Every row gives one point. To make a cloud, some directions were put in groups of two or more. Within a group, all points are equally far from the middle, so they leave a hole (a ring in 2 directions, a hollow ball in 3). The other directions are filled evenly. Then the cloud was stretched, turned, moved and blurred a little. How many holes are there, and how many directions does each take, smallest first?

Cloud (14 x 2)
[[ 35 -43]
 [-36 -27]
 [ -8   9]
 [ -3  -8]
 [ 52  32]
 [-23  45]
 [  7 -22]
 [ 19   0]
 [ 31   1]
 [-43 -14]
 [ 26  21]
 [ 10  -1]
 [ 27  30]
 [-20  60]]
Holes: 0

Cloud (14 x 2)
[[-25  48]
 [  9 -33]
 [ -3 -35]
 [ -7 -36]
 [  9 -32]
 [ -8 -35]
 [  5 -34]
 [-51  14]
 [-24  47]
 [-48  25]
 [-31  45]
 [-48  23]
 [  5  47]
 [-30 -29]]
Holes: 1 (2)

Cloud (19 x 3)
[[ 13 -26  40]
 [-15 -26  50]
 [-44  43 -14]
 [-30 -17 -41]
 [ 21  34  26]
 [-54 -31   5]
 [  1   6  59]
 [-46 -37  14]
 [-33 -42  23]
 [  0  48 -13]
 [ 33   6  27]
 [-37 -43  -2]
 [ 11  12  53]
 [ 17 -30 -18]
 [ -4  42  41]
 [-59  29 -11]
 [-38  17  54]
 [  2 -22 -37]
 [ 26  30  24]]
Holes: 1 (3)

Cloud (28 x 4)
[[-48 -11 -44  16]
 [-45 -18 -45  17]
 [ 42  -8   8 -15]
 [ 18  44  37  33]
 [  6 -39 -38  48]
 [-11 -28  28  -7]
 [ 32 -25  -7  59]
 [ 12  54 -10 -16]
 [-49  17 -36  37]
 [ 19  35 -46   0]
 [ 23  11 -54   7]
 [ 14 -42  27  23]
 [-43 -22 -42  30]
 [ -7 -42 -42  43]
 [ 21 -38  26   7]
 [ 15 -26 -17 -29]
 [  5  39 -36  55]
 [-35  44 -27  -8]
 [-14 -28 -21 -29]
 [-47  -5 -39  -2]
 [-15 -25  35   6]
 [ -1  52 -42   8]
 [ 18 -26 -42  49]
 [ -5  53  13 -12]
 [ 33  40  32  19]
 [-17  44 -31  56]
 [ 28  35  25  53]
 [-29 -33 -49  20]]
Holes: 2 (2, 2)

Cloud (30 x 4)
[[-22  32  -2  23]
 [  1  35  -2 -40]
 [ 16 -35  38  13]
 [-13  -1 -47  21]
 [ 13  25  14 -39]
 [  1  -6   6 -36]
 [-19  12  36  30]
 [-13  -8  60 -21]
 [-14 -14 -10 -29]
 [ 13  22  31  -8]
 [-38  26  -2   8]
 [  2   4  -6 -29]
 [ 26  40   4  18]
 [ -9 -18 -41 -15]
 [-28 -31   4 -14]
 [-27  30  40  21]
 [  8 -11  22  14]
 [-28   9 -12 -20]
 [-29  -4  -8  -3]
 [ 13 -10  51 -26]
 [  2   0  30  28]
 [-11  35 -10 -16]
 [-27  21 -24  21]
 [  0 -14  41 -19]
 [  1  21  38  13]
 [-48   0  36 -19]
 [  4  18  20  45]
 [-27 -29   8 -25]
 [ 42  -5 -14   9]
 [-14   0 -21 -17]]
Holes: 0

Cloud (53 x 6)
[[  3  -7  17  -1  -3 -15]
 [ -4  28  -6 -41  30 -28]
 [  1 -11 -16  46 -19 -11]
 [  4   5  31   8  15  -8]
 [-25 -17  -4   4  10 -13]
 [-16  35  27  21   9  -7]
 [ 22  20  29  15 -13  28]
 [ 21 -12   0   2  18 -41]
 [ 16  -7 -16 -32  31 -23]
 [ -4  -5   7  34 -30   7]
 [  5  24  21  -7  39  -9]
 [ -8 -24 -19   4   8 -53]
 [  1   7   9  16 -23  19]
 [ 27 -12   6   5 -24 -33]
 [-16  18   8 -18   1 -26]
 [-25 -16 -21  22  19  -5]
 [-29   4  -5  -3  28 -32]
 [  8  30  21  -5  21 -58]
 [-18  20 -17  -4   9 -54]
 [ -3 -11  -5 -28  36 -18]
 [  9  29   8 -25  37 -46]
 [-22  32  25 -11  11 -38]
 [  8  -3 -16   7  -7 -16]
 [ -9  30   8   3  -7 -16]
 [-17  16 -15 -16  -4 -55]
 [  9  27  14   8  15 -27]
 [-18 -13  -4 -39   6 -31]
 [  1  22  17 -38  44 -33]
 [ -7  21  11  33   4 -48]
 [  0  20  -7  32 -21 -13]
 [ -2   1  -2 -32 -11  -8]
 [-19  21  20  25 -18 -41]
 [ -4  38   4 -12   0  28]
 [ -2  26  60  -7   6 -22]
 [ 23 -21 -39  -3  12 -15]
 [-20  11  -2  13  17 -12]
 [ -3  -5   1  -9   4   6]
 [ -4  23  -3   4  -4 -30]
 [-17  29  37   5   6 -25]
 [ 11  -3  21  36 -27  -6]
 [  8  25  13 -17 -17   1]
 [  6  10 -11 -28   8  -9]
 [  7  36   6  -1  -6 -19]
 [-11  17   8   1 -13  11]
 [ 22  16  17 -10   2 -38]
 [-31  32  10   3   4 -15]
 [  5   3  40  24 -14   3]
 [ -7  12   1 -13  20 -36]
 [-31  16   3 -29  32 -34]
 [ 13  -3  -7  28  -6 -13]
 [-12  11   3 -45  22 -29]
 [-16  24  33   1  40 -29]
 [-14  15  -7  19  16 -29]]
Holes: 0

Cloud (48 x 6)
[[-27  -2 -32  11  12 -55]
 [  8 -39   4  38   0  -5]
 [ 41  -9  -5  21 -30 -37]
 [ 30  -5  23   3  43 -34]
 [ 19 -42  -2  25  23 -25]
 [-54  -1  30  -1 -14   9]
 [ 15  27  18 -48   9 -20]
 [-28  20  36   0 -38 -16]
 [ 40  -5  40  -6 -13 -41]
 [-14  13 -32 -10   4  35]
 [-37  20  27  26   4   8]
 [ 40 -12 -26  -1 -36  -8]
 [  6  -1  37  -1  21  28]
 [-43  -9 -34  25   9 -10]
 [ -9  35  33   0  -1  22]
 [-51 -31  23 -16  -8  -4]
 [  2  29  25  24  12  19]
 [ 25 -16 -27 -13 -41 -35]
 [ 46  -7 -28  -8  16 -38]
 [ -1 -43  28 -32  13  -8]
 [  7  29  22   0  35 -43]
 [-33   9 -28  35   6   5]
 [ -7 -14  12 -42 -36 -43]
 [ 14 -34 -24  -8  -8  27]
 [-39  -8 -14  42   3 -11]
 [-10  29   6  19  -3 -60]
 [ 14  22 -25   7  33 -43]
 [-53 -10 -29 -20  10 -10]
 [ 23 -32 -23  23  -5  15]
 [-56   3  14 -21  15   8]
 [-38 -14 -29   2 -37   9]
 [ 15 -34 -26   1 -19  22]
 [  2   6  15  15  52 -15]
 [ -4 -10 -32 -11 -32 -54]
 [  9   7  -5 -52  25 -17]
 [ -8 -44 -21  -8 -22  16]
 [ -1 -15  -2 -41 -42 -39]
 [ -1   2  38   8 -39 -40]
 [  5 -32  -5 -36  19  16]
 [-39   9  29 -19  14 -47]
 [ 20 -22  27  33 -14   4]
 [  7  -7  41 -13 -45 -20]
 [-36 -37 -13 -14 -27  11]
 [ 12 -27  36  24  -8   8]
 [ -4 -17  26  37 -29  -8]
 [ 21  23  33 -32  21 -29]
 [-24   5 -11 -24 -54 -13]
 [-11  22 -34   6 -18 -52]]
Holes: 3 (2, 2, 2)

Cloud (80 x 8)
[[ -6 -16 -11   0   8 -11 -18  24]
 [ 14   1 -46   6  11 -25  19 -43]
 [ -7  -6 -50   4   6 -21  -6  -1]
 [-26  -6   5  35 -11   0  17 -20]
 [ 29   3 -30  10  12  17 -17 -35]
 [-30 -15  20 -29  13  16  11 -20]
 [ -9  26 -22 -26  39 -21  10  -5]
 [ 30  -7   4   7   7  28  27 -21]
 [-39  17  -7  -1 -20 -36 -18 -32]
 [ -7  25 -17   7  25   5 -13 -55]
 [ 30  15  29 -15   0 -24   4 -23]
 [  9  -8  17   7  26 -15  36 -16]
 [ -4 -16  -5  -7  30  -6  16 -49]
 [-27   9 -41   4 -12  17   7  -1]
 [  8  48   6 -36  30   3  13   0]
 [-18  -6 -35  13 -37   3   2 -13]
 [  0   4 -17 -28   7 -33 -22 -41]
 [ 18   9  20   1 -11  11  25  29]
 [-21  59  -1 -25  -4   9  -4   4]
 [ -5  11 -20  14  -3  45   0   2]
 [  2  44  12 -51  -7 -12 -12 -17]
 [-30  31   0   3  31   5  27  -4]
 [  8  -7  -7  12  -5  39 -21  -9]
 [ -3  41  -9 -20   0 -50   3 -20]
 [ -2  -4 -12 -24 -32  15  39 -28]
 [  1  52 -13  17  26  14   7  -9]
 [  8  -5  -9   4 -42  17  -9  11]
 [-33   8  26  14 -15 -10  31 -14]
 [-31   0   5  20   5 -28  -5 -41]
 [ 11  35  -7  16 -23  18 -13 -42]
 [  5  42   0 -16 -34 -13 -17 -43]
 [ -7 -30   9  -6 -32  -8  -2   1]
 [-11  15  13 -17 -18 -16  -5  36]
 [  9  -8  24 -35  28   6  -6   5]
 [-22  25   9 -19  17 -44   7  -5]
 [ 15  11  18 -39 -12   6  50   8]
 [ -2  37 -11  27   8  29  19 -22]
 [-19  13  22 -21  15   1  -7 -49]
 [-36  25 -23  16 -15 -21 -23  -2]
 [  4  19  20 -60  -1  14  21   6]
 [ 19  20  14   9   6 -22 -29 -23]
 [ 33   5 -20   1  32 -26  17 -26]
 [  4  40 -10 -26 -15   6  11  32]
 [  0  32  -3  24   2  32 -27 -11]
 [  4  10 -24  -7  33  13   6  23]
 [  2  32 -12 -28 -20  30  34  10]
 [-30  -3  13 -14  -9   7  38 -27]
 [-22  -1  -4 -25  -9  25   0 -45]
 [ 13   3 -29 -26  20   6  46 -29]
 [ 32  24   8   7 -35  13  24 -16]
 [-21  24  29 -16  23 -13  28   7]
 [  0  48  33 -32 -26  -2   2   3]
 [  5  19  -5  12 -43 -31  -3 -38]
 [-17  38  16  27  -8  14  18   7]
 [ 16  16 -18 -19  22   7  55 -18]
 [-29   4  30   0 -20   8  26  12]
 [ 28  32 -31 -22  -7   6 -27  -9]
 [-15 -22 -13   2  -7  33  17 -10]
 [ -7  14 -13 -31  12 -18 -31 -41]
 [-27   4  -5 -32  -8 -32  -7 -41]
 [ 27  12  10 -26 -46  -9  23   4]
 [-26  12 -22  -1  -9 -30  29  14]
 [  9  -4   6  -9  -8 -31 -30   0]
 [  7  -5  -8 -12   0  39  34  13]
 [  6 -16  -9  23 -31 -24  12  -7]
 [ -1 -23 -33 -10 -25  -4 -20 -16]
 [-17   9  13  -5  35  -3 -27 -34]
 [ 12  48   8 -18 -48   3   7  -3]
 [-20   4  -6   4 -49 -20  -6  10]
 [-32  -5 -19  -1  14 -37  10  -1]
 [ -5   9   5  -6 -41  -4 -33  10]
 [-11   6 -42 -13  -6 -43  -3  -8]
 [ -7  40 -33 -10 -34   8   8 -35]
 [ 31   3 -24 -37  33  13  19 -20]
 [  6   2  -6  11   8  -5  34  28]
 [-36 -17  14 -22   8  -3  -8  12]
 [-21 -14 -20  13 -24   7 -24   4]
 [ 40  13  24 -34  -2  -1   7 -20]
 [-35  23   6  11  33  -3 -23 -14]
 [-42  -7 -11  23  -6 -24  -6 -18]]
Holes: 1 (8)
